Each row of a before or after table is a point. One or more steps were done to the points. Then noise was added and the rows were shuffled. The steps act on how far a point lies along the listed directions, d1 being the first. Name the steps. A step turns or swaps two directions, mirrors them in a line or flattens them onto one, adds a multiple of one to another, or multiplies one. Angles are multiples of 10 degrees, from the lower direction toward the higher: turns from -170 to 170, lines from 10 to 170 but not 90. Use the fewest steps. Two steps may share a direction if one is a turn and the other turns, adds or multiplies; they go together, in the order done. Otherwise the lowest direction goes first.

Directions:
(1): [ 1.9 -3.5]
(2): [3.5 1.9]
Before (11 x 2):
[[-1.1 -0.3]
 [-3.9 -1.1]
 [ 1.4 -0.8]
 [-2.4 -0.2]
 [-2.6  3.3]
 [-2.6  2.4]
 [-2.5  0.9]
 [ 1.2  1.2]
 [ 7.9 -3.4]
 [-2.7  2.8]
 [-3.9 -1.8]]
After (11 x 2):
[[-3.4  2.5]
 [ 2.5 -8.3]
 [-1.1  0.7]
 [-1.1  2.3]
 [ 0.1 -1.7]
 [-3.9  1.8]
 [ 1.0  4.1]
 [ 1.8 -0.3]
 [ 0.3  3.9]
 [-1.5  1.8]
 [ 0.4  3.7]]
Steps: turn d1 and d2 by -50 degrees

Directions:
(1): [-0.9  4.8 -3.0  3.5  0.9  2.0 -3.6 -0.7]
(2): [-3.2  2.3  4.7  0.1  1.8 -2.0  0.2 -4.2]
(3): [-4.0  0.1 -3.6 -4.7 -0.8 -2.6 -2.0 -0.1]
(4): [ 2.5  2.3  2.1 -4.1  4.1  1.1 -2.1  2.7]
Before (14 x 8):
[[-4.3  1.8  1.1  6.4 -3.8 -1.5  0.2 -6.0]
 [ 1.8 -6.4 -0.7  0.6 -3.9 -0.3  3.5  1.3]
 [-0.4 -3.9  2.0  1.5 -2.1 -0.9  5.1 -1.8]
 [ 2.0 -1.0 -2.8  6.1 -2.4  1.5  1.7 -1.3]
 [-2.1 -3.1 -2.9 -0.9 -3.4 -2.0  0.6  0.5]
 [-0.8  1.3 -1.9  2.4 -1.6  1.2  1.1 -0.8]
 [-1.0  0.9  1.1 -2.9  1.8 -0.4 -1.6  1.1]
 [-3.2 -2.1 -1.1  2.4 -1.8 -1.8  1.3 -4.7]
 [-2.2 -0.6  0.5 -5.8  1.9 -0.8 -0.2 -1.5]
 [-3.7  0.4 -2.9 -1.6 -1.3 -1.0 -1.9 -1.5]
 [ 1.0 -1.2  0.1 -3.9  0.5 -1.4  1.9  0.1]
 [-5.3 -0.2  2.8  2.4  1.8 -3.6  0.4 -4.2]
 [-4.7  5.4 -1.7  0.0 -1.2  0.3 -2.1 -5.3]
 [-2.5  1.4 -3.3  6.0 -0.9  0.7 -0.4 -2.0]]
After (14 x 8):
[[-2.0 -2.2  1.3  5.7  0.0 -1.3  1.9 -2.4]
 [-1.8 -4.5  1.2  2.7 -3.6 -1.6  5.5 -3.2]
 [ 1.3 -1.3  0.4 -4.8  2.3  1.5  0.0  1.0]
 [-1.8 -6.0 -0.7  0.6 -4.7 -2.4  3.7 -1.3]
 [-2.6 -3.7 -2.6  5.4 -4.1 -1.3  3.0 -4.9]
 [-2.5 -4.0 -3.7  0.6 -4.6 -2.1  1.2 -0.1]
 [ 2.0 -1.1  0.1 -4.1  0.9 -0.9  1.7  0.8]
 [-1.2  3.5 -3.1  2.9 -2.7  2.7 -1.1 -3.1]
 [-1.6  1.1 -2.3  3.1 -2.5  0.7  1.4 -1.7]
 [-1.4 -0.8 -3.8  0.4 -2.3  0.4 -1.0 -0.4]
 [ 1.1  1.2  1.1 -3.2  2.7  0.7 -1.8  2.8]
 [-3.8  0.5 -3.9  7.5 -2.6  0.0  0.3 -3.1]
 [-2.1 -1.0 -3.0  5.9 -3.5 -0.9  2.0 -4.4]
 [-3.4 -0.6 -0.8 10.4 -6.8 -0.7  2.1 -6.2]]
Steps: flatten d2 and d3 onto the line at 130 degrees; multiply d4 by 1.6

Directions:
(1): [ 0.9  0.9  2.1 -2.0  4.5  0.2 -1.8 -2.8  1.1 -1.1 -2.6 -6.6]
(2): [-1.8  2.1  1.0  4.5  1.2  3.8  1.6 -2.7 -0.4  6.2 -1.3  0.1]
Before (13 x 12):
[[-0.6  0.1  1.2 -0.8  1.8  0.1 -1.2 -2.1  0.9  0.2 -1.8 -3.9]
 [-2.5  2.1  0.1  3.5  0.2  2.3  1.5 -2.1 -0.1  6.2  0.2  0.9]
 [ 1.7  0.1  2.1 -1.5  3.6 -0.3 -2.2 -2.1  2.1 -2.9 -1.4 -5.9]
 [-2.4  1.4  0.3  4.6  0.0  2.0  1.9 -2.1 -0.4  6.2 -1.1  1.5]
 [-0.5  0.1 -0.3  3.4 -2.0  2.1  1.9 -0.6 -1.2  3.5 -0.5  2.6]
 [ 0.4  1.3  0.4  0.2  3.8 -0.6 -0.9 -1.3  0.6  0.1 -2.6 -5.1]
 [ 0.2  0.7 -0.2  2.1  0.0  2.3 -0.3 -0.4 -1.3  2.7  0.3  1.7]
 [-0.8 -0.4 -0.6  1.2  0.0  0.7  1.1 -0.2 -0.8  1.2 -0.9  1.1]
 [ 0.0  1.1  0.8  0.4 -0.1  0.6 -0.7 -0.3  0.6  0.7 -1.4 -0.9]
 [-0.7  0.2 -1.8  0.5 -2.3 -0.8  0.5  1.0 -0.3 -0.4  1.0  2.3]
 [-1.5  2.2  0.1  3.1 -0.3  2.1  0.7  0.0 -0.3  3.3  0.3  3.7]
 [ 0.0  0.2  1.0  2.1 -0.1  0.7  0.7  0.1 -0.1  2.0 -1.5  1.9]
 [ 0.9  0.0  0.1 -0.8  0.3  0.2 -0.1 -0.8  0.2 -1.0  0.2 -0.9]]
After (13 x 12):
[[  1.7   2.3   3.0  -2.8   9.9  -0.6  -3.4  -5.0   2.1  -1.9  -6.3 -14.2]
 [ -1.5  -0.3  -3.4   2.4  -5.8  -0.8   2.0   3.0  -1.4   0.9   3.0   7.4]
 [  0.5  -0.2  -1.2   1.8  -2.0   1.3   0.0   1.3  -1.7   1.7   1.7   4.2]
 [  0.2  -0.4   0.2   1.8  -1.9  -0.1   1.0   1.4  -0.4   1.1  -0.4   4.0]
 [ -0.6  -1.3  -2.3   3.7  -6.0   0.9   3.0   2.6  -1.9   2.7   2.0   8.2]
 [ -1.9  -0.1  -1.2   3.1  -2.5  -0.1   1.8   0.6  -0.6   3.4   0.8   4.3]
 [ -0.9  -0.9  -1.4   1.3  -1.4   0.2   1.5   0.9  -1.1   0.7   0.0   3.0]
 [  2.9   2.0   5.6  -4.5  11.7   0.7  -5.2  -7.5   4.1  -4.2  -6.1 -17.4]
 [ -2.0   0.7  -1.2   1.8  -1.9   0.5   1.4   0.3  -0.4   3.4   1.7   3.2]
 [  0.8   0.4   0.7  -1.1   1.6   0.3  -0.5  -1.8   0.4  -0.9  -0.6  -2.7]
 [  0.4   1.0   1.2  -0.6   1.0   0.5  -1.3  -0.9   0.9  -0.1  -2.0  -2.7]
 [ -1.8   0.8  -1.9   3.2  -4.2   0.7   1.5   3.2  -1.0   2.1   2.7   8.8]
 [  0.5   1.0   3.4  -3.4   6.6   0.2  -3.3  -5.0   2.1  -1.3  -4.4 -11.2]]
Steps: multiply d1 by 3; multiply d2 by 0.4

Directions:
(1): [ 2.5 -0.8  3.5  2.2  0.2  2.8  5.8  3.2 -1.7 -1.8 -0.1 -3.6  2.3  4.6
  2.2 -4.5  2.2 -0.2 -2.5 -1.7  1.0 -0.8 -5.0 -1.8]
(2): [-1.9  2.0 -3.0  2.3  0.4  1.0 -3.5  1.0 -1.0  4.4 -5.4  1.0  1.2 -2.6
  4.0 -4.0  4.7 -0.2 -0.4  5.2 -0.7 -0.9 -2.1 -2.7]
(3): [-1.8  1.1 -0.7 -3.8  4.7  1.0  3.8  0.5  7.0  2.2 -0.2 -3.3 -4.5  0.0
 -0.2  0.3  1.3 -5.9  1.2  1.9  1.6  0.8 -1.2 -0.4]
(4): [-3.6 -2.8 -3.5 -4.8  3.6 -4.3 -0.2 -0.2 -0.8  2.6  1.3  0.7  2.2  1.2
  1.9 -4.0 -3.2  0.2 -1.9 -5.0 -3.2 -3.2 -1.7 -1.7]
(5): [ 4.7  3.8  3.9 -1.5  1.2 -6.5 -2.4 -2.3  1.0 -0.5 -1.5  2.3 -4.1  1.2
  0.4 -4.1 -0.5  1.7 -0.9 -0.4  5.1  0.1 -0.6 -2.4]
Before (13 x 24):
[[ 3.7 -2.5  2.7  4.2 -7.4 -0.6 -2.3  0.2 -6.0 -6.0  3.7  1.6  3.4 -0.4
  -3.7  5.1 -3.0  7.7  1.7 -0.8  0.8 -0.3  4.0  3.9]
 [ 1.7  3.9  0.6 -1.8  1.8 -3.8 -3.8 -3.9  4.7 -1.2 -0.6  4.2 -5.1 -2.2
  -2.4  3.7 -1.2 -1.3  1.9  2.4  1.9  0.9  4.7  0.6]
 [-0.7  2.2 -2.0 -1.6  4.2 -3.8 -5.4 -1.6  3.1  5.6 -4.8  2.3  0.1  0.4
   1.5 -2.5 -0.4  1.2 -1.5  1.0  1.3 -1.6 -1.1 -4.1]
 [-0.7  1.1 -0.1  1.4 -0.3  0.8  1.3  3.0 -1.6  3.4 -4.1 -3.4  1.8  0.3
   4.6 -6.3  2.4  0.5 -2.0  0.8  0.9 -1.8 -3.0 -2.5]
 [-0.5 -0.2 -3.9 -4.1  0.2 -4.3 -3.0 -3.9  1.8  0.1  0.9  3.2 -1.7 -2.3
  -0.2  3.4 -3.0 -0.6  0.1 -0.3 -1.4  1.6  3.6  3.2]
 [-2.8 -0.6 -3.1 -2.8  1.5 -1.4 -4.8 -3.4  4.6  5.4 -1.5  2.8 -2.0 -4.2
  -0.6 -0.9 -0.3  0.3  1.0  2.0 -1.2 -2.5  2.2 -1.5]
 [-5.9  0.1 -4.7  3.6  0.9  8.2  4.8  3.2 -0.7  0.5 -0.6 -5.0  1.4  0.0
   2.9  2.2  3.8 -1.5  1.2  6.7 -2.4 -0.1 -1.1  1.9]
 [-2.6 -0.6 -0.4 -1.1  3.6  1.4  0.9  1.8 -2.5  1.9 -1.3  0.7  3.1 -0.8
   1.7 -0.9 -0.3 -0.9 -1.6  0.3 -4.8 -1.2 -2.1 -0.2]
 [-6.3 -5.9 -5.9  2.2  0.2  8.5  3.2  4.5 -0.9  1.5  2.0 -3.8  3.5 -1.4
   0.3  4.1 -0.6 -3.6 -0.5 -0.8 -5.5 -1.4 -0.6  2.9]
 [ 0.5 -0.7 -0.6  2.4 -1.4  3.3 -0.2  2.8 -6.2  0.0 -3.5 -0.7  4.1  2.2
   4.2 -2.9  3.8  1.0 -1.7 -0.8 -2.5  1.6 -1.7 -1.6]
 [ 1.7  2.9  0.1 -2.7 -0.2  0.0 -2.7 -3.1  3.9  2.2  0.0 -0.2 -5.4 -3.9
  -2.7  5.1  0.1 -2.5  3.3  5.9  4.3  2.9  2.6  1.7]
 [-3.0  0.8 -0.5 -3.8  3.7 -0.9  3.6 -0.7  3.5  2.0  0.7 -1.6 -3.5  1.7
  -0.4 -1.9 -3.7 -3.9 -2.0 -2.2  1.7 -2.6 -2.3 -1.0]
 [ 1.5  4.0  0.3  0.1  2.2  2.4  1.7  2.2  1.6  0.7 -4.2 -2.8 -1.0  0.3
   5.1 -5.5  5.0 -2.0  0.7  4.0  5.5 -1.0 -2.6 -4.2]]
After (13 x 24):
[[-0.3  2.6 -2.3 -5.0  3.8 -5.4 -3.2 -1.1  0.9  1.6 -2.0  1.5 -1.1 -0.5
   3.9 -5.5 -0.8  0.6  0.5 -1.0  4.0 -2.4  0.2 -4.2]
 [ 5.4  2.1  5.6  3.3 -2.3  3.0  0.2 -1.5  3.5 -0.1 -1.7 -0.4 -3.0 -0.2
  -1.5 -0.7  3.4  1.1  0.2  3.5  4.2  0.0  0.1 -1.5]
 [ 0.3  2.7 -0.3 -3.7  0.2 -6.9 -4.1 -2.2  1.2  2.8 -1.5  1.2 -3.3 -2.0
   0.6 -2.5 -3.3  1.7 -0.2 -1.1  2.7 -0.7  2.5 -0.9]
 [ 1.9  2.1  3.5 -1.8  2.3 -1.8 -1.2 -1.5 -0.2 -1.3  0.3  2.9 -2.1 -1.5
  -2.4  3.3 -3.1  0.0  0.1  0.5 -0.4  1.3  1.9  1.5]
 [ 1.9  1.6  1.6  4.9  0.4  5.6  3.2  2.9  0.0 -1.3 -3.4 -1.6  1.5  2.0
   3.1 -2.4  5.7 -1.9 -1.2  3.8 -0.2 -0.6 -3.0 -2.0]
 [ 3.8  1.2  1.3  3.9 -3.2  4.9  3.0  0.8  0.0 -2.7 -1.4 -1.6  0.2  0.5
   1.4  2.2  3.9 -1.4 -0.8  3.9  1.1  3.3 -0.6  2.9]
 [ 2.4 -3.1  2.2 -2.3 -0.1 -1.1  2.5 -0.8  1.9 -5.1  6.7 -1.1 -4.3  1.6
  -5.3  6.1 -7.3 -0.6 -0.1 -6.3  2.0  0.8  3.3  4.2]
 [-1.4 -5.0 -1.1  1.9 -2.4  2.9  3.1  4.2 -3.9 -1.8  2.5 -2.9  6.2  1.3
   0.4  0.1 -0.2  2.7  0.2 -1.3 -2.4 -2.7 -1.7  1.3]
 [ 1.2  0.5 -0.3 -4.6  1.3 -5.7 -3.9 -2.2 -1.7 -0.2 -0.2  2.9 -2.0  1.2
   0.3 -0.4 -2.8  1.0 -0.3 -4.5  0.1  2.0  2.9 -0.6]
 [ 2.8 -0.2  2.7  0.7 -0.2  4.3  4.9  2.7 -1.4  1.0 -0.5 -4.7  1.5  2.7
   2.5 -3.7  3.1 -1.4 -1.6  2.0  2.7 -0.2 -5.9 -1.4]
 [ 3.5  4.6  2.0  2.9  0.7 -0.6 -4.7 -1.4  3.0  2.6 -5.5  1.5 -1.5  0.4
  -0.2  0.3  1.9  1.7 -0.3  4.4  4.6  1.3 -0.1 -2.8]
 [ 0.7  0.5  1.7 -4.5  3.6 -6.0  4.5 -2.1  0.2 -4.6  5.8 -1.6 -3.9  5.1
  -1.1 -0.1 -6.5  2.4 -0.5 -4.4  2.4 -1.2  1.0  1.5]
 [-3.5  1.8 -2.0  0.6 -0.6  2.3 -0.7 -1.4  1.6  2.0 -1.2  0.5 -2.5 -2.5
  -1.5  3.0 -1.5 -2.4 -0.1  3.2  0.6 -0.8  1.4  1.2]]
Steps: turn d1 and d4 by 130 degrees; swap d2 and d5; multiply d3 by 0.4
